Every row gives one point. Any point is a mix of the corners, with weights that add up to 1. It lies inside the corners' shape when no weight is negative. Is each point inside? If not, which corners have a negative weight?

Corners:
(1): [-18 -33  26]
(2): [ 46  50 -53]
(3): [-22  18   1]
(4): [-11   9  95]
Points:
[ 39  45 -42] -> inside
[-33 -11  46] -> outside (2)
[25 20 -4] -> outside (3)
[-26   7  29] -> outside (2)
[-15  15  26] -> inside
[-19  17   3] -> inside
[ 22  24 -21] -> inside
[-29 -10  43] -> outside (2)

Corners:
(1): [  2  43  -1 -13 -33 -66]
(2): [ 36  -9 -24 -31  20 -56]
(3): [ 11 -31  17 -76  -7  27]
(4): [10  0 16 49 38 78]
(5): [-39 -28 -29 -12   6 -58]
(6): [-15  40 -20  27  13  65]
(7): [ -5  -6  -7  40 -34  95]
Points:
[-18  17 -10  47   0  16] -> outside (2, 3)
[-15 -12   4  38   2  93] -> outside (1, 2)
[  1   3 -12 -18 -11 -11] -> outside (4)
[-21  41 -12  29 -16  16] -> outside (2, 3)
[ 20  -7 -18 -17  13 -27] -> inside
[  0   9  -6 -10  10  21] -> outside (7)
[ 23 -26  -9  -4  70  19] -> outside (1, 7)
[-7 13 -9 -7 -2 12] -> inside

Corners:
(1): [-50  -1   8 -59 -19 -36  19  -2  35]
(2): [-52  37   0  31  29 -52   0  -1  52]
(3): [-15 -64 -20   2   2 -48  14   3  52]
(4): [-20 -18 -35  17  22  69 -10  50 -45]
(5): [-10  46 -21 -17 -65 -25  34   6 -11]
(6): [ 29 -19   3  21  -8  31 -26 -12  16]
(7): [-34  15 -30  -4 -28 -58 -29  32  33]
(8): [-47 -31  10  20 -12  -4   1  24   9]
(9): [ 9 29 25  2  1 22 25 51  5]
(10): [ 24 -95  -5  27  42  -9 -30   5 -28]
Points:
[-20 -28   3   6  12  -8  -8  18  21] -> outside (5)
[-19   1 -20 -12 -23  21   9  39  -3] -> outside (2, 10)
[ -4 -81 -35  15  42 -17 -28   6  14] -> outside (5, 8, 9)
[-18  -3  -6   5  -5   0 -10  21  -4] -> outside (3)

Corners:
(1): [-64 -86 -57   2  79  18 -51  64  61 -11 -38   7]
(2): [ 61 -50  30 -68   7 -14 -24 -24 -51  24 -34   4]
(3): [ 21  39  37 -23 -13 -41 -35 -20  25  -5   3  10]
(4): [-39  62 -37  13  53 -16 -50 -12 -70  -6  38 -17]
(5): [ 63 -87 -27  44 -30  34 -16 -40  36  -1 -34 -18]
(6): [-34  21  32  13  70 -33  20  95  -9  62  61  73]
(7): [-46  19 -15  17  37  17 -67  10 -55 -25 -23  43]
(8): [-11   4  30 -48 -12 -28  61  -8  24  33  42  -3]
(9): [ 37 -15  22 -57  43 -16 -16  28 -39 -35  27  58]
(10): [-31 -28 -23  46 -15  45 -79  -2 -28  -3  25  -2]
(11): [-35  37 -56  16 -17  -1 -62  49  -4   0  35  60]
(12): [ 56 -29  29  23 -20 -26  30  48 -36 -14  11 -25]
(13): [ 39  67   6 -62 -22  64 -33 -31  18  28  10   9]
Points:
[ -2  15   1  -3  16  -7 -10  11 -35  11  27  14] -> outside (1, 3)
[-61  54 -29 -47  20  26 -81 -20   0  11   2  17] -> outside (5, 6, 9, 12)
[-12   5   6 -13  34  -4 -26  23 -13   6  11  17] -> outside (5, 11)
[ -5 -17 -11 -14  24  -2 -27  14   5   6   2   6] -> outside (7)
[  8 -18   1  13   0   1 -20  25 -19  -3  13   3] -> inside
[  6  -5   7 -10  21  -2 -18   8 -14   5  18   3] -> outside (7, 11)
[-5  7 -6  0 24 -6 -9 24  1  7 17 12] -> outside (2, 10)
[ 46 -41 -19  -3 -18  14 -41   3   7 -15 -32  10] -> outside (4, 6, 8, 10)

Corners:
(1): [ -2 -11  42 -56 -41  10   7  -8  54 -17 -29 -25  20 -57]
(2): [-15 -75  -3  31  31  44  62   0  57 -13  33  -1 -70  12]
(3): [-34 -67 -13  29 -46  37 -22 -53 -26 -40 -49  -1 -13  42]
(4): [-10  18  22  51  -4  40 -32  32  40   1 -36   7  59  14]
(5): [ 38 -13 -14 -13 -19 -16 -24 -68 -48 -37  22  41 -66  17]
(6): [-37 -95  45   9  16  -5 -26 -39  33 -38  13  37 -44   2]
(7): [ 26  21  40 -55   2  26 -44  42 -14 -20  -4  20 -67  13]
(8): [ 11   6 -18  39  -6 -41 -10  17 -26  31 -20   8  15  20]
(9): [ 43 -46 -32  21 -22   9 -15  -1 -24  23  18  15  38 -26]
(10): [-56 -59  55 -44 -25  22  56 -78 -30 -62  34 -15  21 -13]
(11): [-46 -39 -16  27  13  38 -21 -28  25  24 -25  37   3 -51]
(12): [ 57  31  75 -57  34 -29  46  41  56  27 -10 -33 -10  69]
(13): [ 63  27 -10 -77  -2 -26  24  70  52   5  -5 -25  66   0]
(14): [  9 -36 -11  34  -2 -32 -53 -55 -41  28  27 -40 -22  38]
(15): [ 63  15  24 -20  50 -44  29  -3 -30 -10  19 -30  38  11]
Points:
[  2 -14   3   0 -15  15  -5 -12   1 -13  -7   1  13  -9] -> outside (6, 12)
[  1 -28  24 -23 -13  -8 -11 -45 -36 -20   8   1 -21   3] -> outside (2, 4, 13)
[  7 -24   8  -5   2   8  -6  -3   9  -5   3  11 -18  13] -> outside (1, 15)
[  3  -7  28 -14  18  -2   0  17  26   4   0 -15   1   8] -> outside (3, 5, 9)
[  5 -18  18 -13  -9  -6 -12 -21  -6 -13  -3   4  -1   7] -> outside (2)
[ 12 -20  17 -17   2   5  -6  -8   8 -11   1  -1  -2  -3] -> outside (8)
[ 10 -29   9  -2  -1   0 -11 -23  -6  -3   7  -9  -6  12] -> outside (8)
[ 16 -23   9 -15   0 -13   0 -15  -5  -1   7  -6 -13  14] -> outside (4)
[ -1 -27   8   7   3  11   0 -13   3  -3   0   4  -4   9] -> outside (1)

Corners:
(1): [ 55 -18  31   7  -4  39 -31   2  27 -35 -28 -44  18  39  16   0  56  55
  19  25]
(2): [-11 -37 -20   7  12 -66  35 -21  -2   0  -7 -13 -37 -47   4   4 -32  26
 -41 -13]
(3): [ 52 -32  -2  27   4  19   4   6   5 -33 -30  -5  80  22 -16  40  71 -16
  -3  53]
(4): [ 23 -57 -10   3  25  16 -39   4 -10   5 -54 -50  45  42 -20  12  83   5
  40 -34]
(5): [ 19  43 -24  27  24  48   1  34  21  32  -3  44 -25   8  37   9   9 -24
 -24 -26]
(6): [  7   1 -11  10 -16 -51   9 -36 -32  37   7  13 -18  45  10 -19 -16  10
 -34  12]
(7): [ 30 -23  17 -51  25  55   2   3  28  30  14  36   0  -4  14  19  26  -4
  29  16]
(8): [-12 -28  -7  13 -11 -37  -5 -26 -20 -10  17   4   3 -39  29 -81 -62  -2
 -14 -24]
(9): [  3  34 -57 -38  23  33  34 -17  28  42  -5  26 -22 -15  14 -48  43   8
  -6   7]
(10): [-24 -33  31  24  20   1 -27  11  29 -20 -73 -25  49  39  50  14  95  18
  46  40]
(11): [-34  -7  -5  -1   6 -13  12 -60  30 -27   6  -6 -23  12  14 -10 -68  21
 -33 -44]
(12): [-33  -7 -29   2 -41 -22  -7 -16 -34   4 -33  -8 -39 -34  12  14 -79  -4
 -13  -1]
(13): [-35  14 -10  16  30 -67  20 -30  10  47  30 -17   8  -3  20   3 -76  25
  -1 -14]
(14): [-29 -55  18  31  -8  28  22  40 -11 -11 -36   2  66  33 -19  17  59  65
  19 -27]
(15): [ -9   2 -23  41 -31 -38 -20 -80 -10  25  19 -30 -23 -37  29  17 -22  16
  11 -44]
(16): [ -5   3 -12 -31  29  24  10  22 -28   7  40  -7  10   8  48  20  17 -17
 -19  10]
(17): [-27 -30 -38  36  65 -26 -18 -53 -22  -5  18  21 -43 -19 -22   3 -58  14
  -3   1]
(18): [-40   5   2   6 -22 -18  48 -43 -24  46  22   0 -70 -34 -24  -5 -50  -8
  -9   6]
(19): [ 28  22 -22 -26  -6 -20  28   0  32  -4  25  31 -11 -22   6   7  13 -33
  44 -12]
(20): [ 19  22  47 -48  20  11 -29  25   2  19 -24  21   7  -8  -2   3  25  16
   4  -8]
(21): [ 18  12  -8  -1   5  16 -28  48  56  29  32  35 -17 -25  -6  15  59   5
 -31  19]
Points:
[  2  -4 -12   1   6 -10  -4 -14   2  10  -1   2  -9  -9  12  -1  -4   0
  -4   1] -> outside (14)
[ -6 -11 -10  11   5 -12  -1 -16  -1   6  -6  -6  -1  -5   8  -3   1  10
   0  -9] -> outside (7)
[ 50 -22 -13   0 -21  67  12  39   6  12   3  -3  53  -2  -8  26  73  -7
  36   9] -> outside (2, 6, 10, 11, 17, 20)
[ 12   3  -1   7   3  -5 -16 -17  -3  10   7   4  -7   6  18   0 -11 -11
  -2   5] -> outside (2, 9, 14)
[ -4 -10 -11   8  11  -4   4 -10   5   6   3   1  -3  -3  11   3  -1   5
  -5   0] -> outside (20)
[  4 -12 -14 -14  -3 -20  14 -32 -10   3   8   6 -10 -20  -7   0 -15   0
   0 -14] -> outside (1, 5, 10, 13, 21)
[ -1 -13  -5   2  10   3  -1  -7   3  11 -10  -2   6   4  11   3  13  12
  -1   2] -> outside (19)
[  0  -7 -11   4   6  -7   1  -7   6  12  -3   4  -8  -1   8   0   3   8
 -11  -6] -> inside

Corners:
(1): [ 49  25  20  -4 -11  -1  13  10  -8   3 -54 -11  30  43  49  -8  10  12
 -51 -35]
(2): [ 28   5 -12 -38 -20   8   5  10  -8  -3 -58 -10  34  36  89 -42 -52 -22
  14  -2]
(3): [ 10  30 -19 -15  25   4   9  31  19 -10 -90  18  45  33  51 -35   5 -11
   3   8]
(4): [ 34  26 -22 -57   2   9 -24 -12   6  14 -20 -24  24   1 -13 -17  -7  -4
 -27 -13]
(5): [ -8  21  43  28  27 -36 -55  -1 -43 -20  -5   0  15  27  14   6  -2   0
  -1 -56]
(6): [ 29 -16   1  44 -25   9  10 -31 -15  21  49  45   6 -18 -28  -7  35   5
  19  21]
(7): [  9 -14 -14  62 -37  30  23 -65  -8  32  -3  15 -20 -25 -79  22  26  -9
  11  25]
(8): [  9  32   6  81 -29 -14  -5 -22  11  -3   0  -2 -14 -23  -4   4  14  47
  18  21]
(9): [ 30  23 -13 -17  -3   5  23   1  12  16 -47  -3  10  15   5 -33  47  33
  38 -24]
(10): [  3  -9   4  11  28 -44 -38  45 -35 -26  11  13 -32  47  20   7 -17 -17
 -27   7]
(11): [-22  -5  24  52 -16   8  34 -16  16  45  33 -28   3 -19 -26  27  26   8
  26  17]
(12): [  6 -10  20 -41  20  -8   0  12  24 -18 -17 -27  30  40 -30 -38 -49  -5
 -24  -8]
(13): [  3   8  -4 -45   9 -62  22  -3  -9  -1 -45 -42  50  12   6  -7 -10   3
 -23  -3]
(14): [ 23  38  16 -55  -6   6 -13  27  14 -21 -59  -5  53  52  39   7  -1   9
  17   6]
(15): [ 28   6   2 -44 -41 -14  -1 -14  36   1 -22 -43  33   9  -2 -32  10 -43
 -11 -24]
(16): [ 40  19  48  39 -61  22  47 -28  10  37  12  -2 -20 -95 -36 -13 -14 -11
  24  34]
(17): [-40 -13  25  51 -17   0 -18  -7 -31 -19  16  21 -26  -2  -7  -2  21  34
 -20  26]
(18): [ 15 -64  11  10  23 -24 -40  12  -1 -33 -15  44 -15   3  23   8 -11  -1
  -7  -6]
(19): [-32   7  -9 -11  -3 -26 -25  40  -5 -46 -14   8  19  31  14   8 -33  10
 -32 -51]
(20): [-11   4  16  29 -23   8  48 -56  30  21  34  35 -33 -38 -36  20  12 -13
   5  33]
(21): [  8 -16  -7 -40  42 -23 -29  25 -11 -71 -10 -26  27  36  24   2  -5 -27
 -12 -17]
Points:
[ 10   5   6  13 -11  -2   3  -8  -1   5 -13   8   6   4  -3  -5   5   2
  -2   1] -> outside (21)
[  3  10  14  -4   1 -16  -3   8   3 -13  -9 -11  20  18   3  -7   1   0
  -5 -11] -> outside (2, 4, 7, 18)
[ 36   9  13  -4 -19  13 -17  -6   0  -7 -25   0  17  10  12 -15   8  11
  14   1] -> outside (3, 10, 11, 13, 19, 20)
[ 14   8  21  14 -20  -1   6  -9  -1   4  -5  -1   2 -17  -6  -8   0  -1
   3   5] -> inside
[  9  16   8  -3  -4 -14   6  -3  -1   2 -16 -13  17  10  -4  -3   5   4
 -13  -3] -> outside (2, 18)
[ -4   2  20  33   9 -20 -20  15 -11 -10 -13  36  -3   0  29  11   6  19
 -10   5] -> outside (2, 7, 9, 12, 15, 21)
[ 19 -13 -16  -1  -3  -5  10   1 -20   0 -12  30 -14  -8  13 -10  -5 -12
 -16  16] -> outside (5, 8, 11, 12, 14, 15)
[ -6 -12  15   4  -4 -30 -27   6 -12 -18  19 -13   3  -2  -4  -5 -18  -6
 -13  -9] -> outside (1, 3, 7, 9, 14, 20)
[ 31  -3   5  20 -26  29   9 -24  17  14 -14   0  11 -17 -29 -10  27   4
  12  14] -> outside (2, 5, 10, 13, 19, 20)
